Rows are points. Each copy is the shape, with its points in the same order, turned, moved and blurred by noise. Is it also mirrored, or only turned?
(in the rows, 128 means zero)

Shape (5 x 2):
[[116 114]
 [163 122]
 [158 150]
 [ 59 101]
 [171 168]]
Copy 1 (5 x 2):
[[113 104]
 [132 146]
 [151 149]
 [109  42]
 [172 152]]
Copy 1 is: mirrored
Copy 2 (5 x 2):
[[126 128]
 [154 158]
 [168 130]
 [ 60 100]
 [206 123]]
Copy 2 is: mirrored
Copy 3:
[[134 119]
 [124 163]
 [148 165]
 [118  54]
 [162 186]]
Copy 3 is: mirrored
Copy 4, 5 rows:
[[124 118]
 [110  75]
 [ 80  84]
 [147 173]
 [ 61  75]]
Copy 4 is: mirrored

Shape:
[[ 97 148 132]
 [164 141 150]
 [132  62 159]
 [110  97 107]
 [ 98 175  33]
 [137 164 144]]
Copy 1:
[[133 126 166]
 [ 89 105  98]
 [ 99 200  80]
 [159 164 126]
 [207  81 164]
 [102 105 143]]
Copy 1 is: only turned
Copy 2, 6 rows:
[[ 94 108 135]
 [133 122  83]
 [185 116 148]
 [124 146 160]
 [ 33 194 138]
 [104 110  90]]
Copy 2 is: mirrored
Copy 3, 6 rows:
[[150 151 132]
 [105 118 178]
 [ 73 101  95]
 [137 102 102]
 [236 106 143]
 [130 141 172]]
Copy 3 is: only turned

Shape, 7 rows:
[[126 124 117 173]
 [177 151 128 157]
 [ 72 188 127 134]
 [122 159 137  80]
 [153 100 198  65]
 [103  97  68 115]
 [182 115 134 135]]
Copy 1 (7 x 4):
[[173 153 117 163]
 [156  99  93 173]
 [199 118 164  96]
 [122  95 157 108]
 [ 57 123 105  93]
 [136 163 190 176]
 [116 118  94 173]]
Copy 1 is: mirrored
Copy 2, 7 rows:
[[134 119  93 164]
 [166 161  88 150]
 [138  72 136 101]
 [124 134 119  76]
 [ 79 216 142  87]
 [ 72  92  37 127]
 [135 181  77 141]]
Copy 2 is: mirrored
Copy 3:
[[130 157 101 122]
 [ 95 161  97 174]
 [118  75  98  97]
 [ 85 100 152 125]
 [102 146 224 161]
 [ 68 159 120  66]
 [ 85 171 137 165]]
Copy 3 is: only turned

Shape (12 x 6):
[[101 114 136 122 158  73]
 [ 80 113 112 134 113  84]
 [ 93 141 156  99 154 173]
 [104 141 249 150  97  96]
 [149 129 121 158 120  66]
 [ 89 137 120 110  98 106]
 [ 86 145 103 111 187 216]
 [137 137 122 144 103  66]
 [ 74 119 135  35 144  99]
 [159 122 116 126 124 207]
 [167 175 129 156 117  76]
 [ 77 143 129  88 106 140]]
Copy 1:
[[106 177 168 150 142 135]
 [104 185 140 105 141 132]
 [134 139  81 194 135 122]
 [174 198 150 141 137  25]
 [ 99 151 174  97 102 105]
 [138 177 125 105 135 127]
 [ 78 112  53 213 133 153]
 [116 160 170  91 106 115]
 [159 195 137 177 151 183]
 [134  63  81 142 115 124]
 [111 142 163 104  65  94]
 [148 180  85 137 143 159]]
Copy 1 is: mirrored
Copy 2, 12 rows:
[[155 117 126 104 166 165]
 [140 141 152 111 148 130]
 [200 134 104 174 110 145]
 [102 137 138 201 166 230]
 [ 99  85 131 110 145 140]
 [142 146 141 149 155 107]
 [235 124 108 163  57 115]
 [ 91 100 131 119 168 130]
 [204 169  88 138 189 110]
 [142 127  81 168  44 121]
 [ 91  59 133 156 150 131]
 [172 167 129 171 135 108]]
Copy 2 is: mirrored
Copy 3 (12 x 6):
[[163 165  97 123 134 181]
 [120 191 123 106 119 166]
 [144 125  90 110  85  97]
 [ 95 114  22 104 202 134]
 [136 147 154 122 179 180]
 [115 184 128 102 143 128]
 [163 114 136  87  37  85]
 [124 159 140 120 184 167]
 [165 202  80 159  96 106]
 [ 97  79 170 127  81 101]
 [144 137 164 110 207 141]
 [123 192 102 118 112  87]]
Copy 3 is: only turned
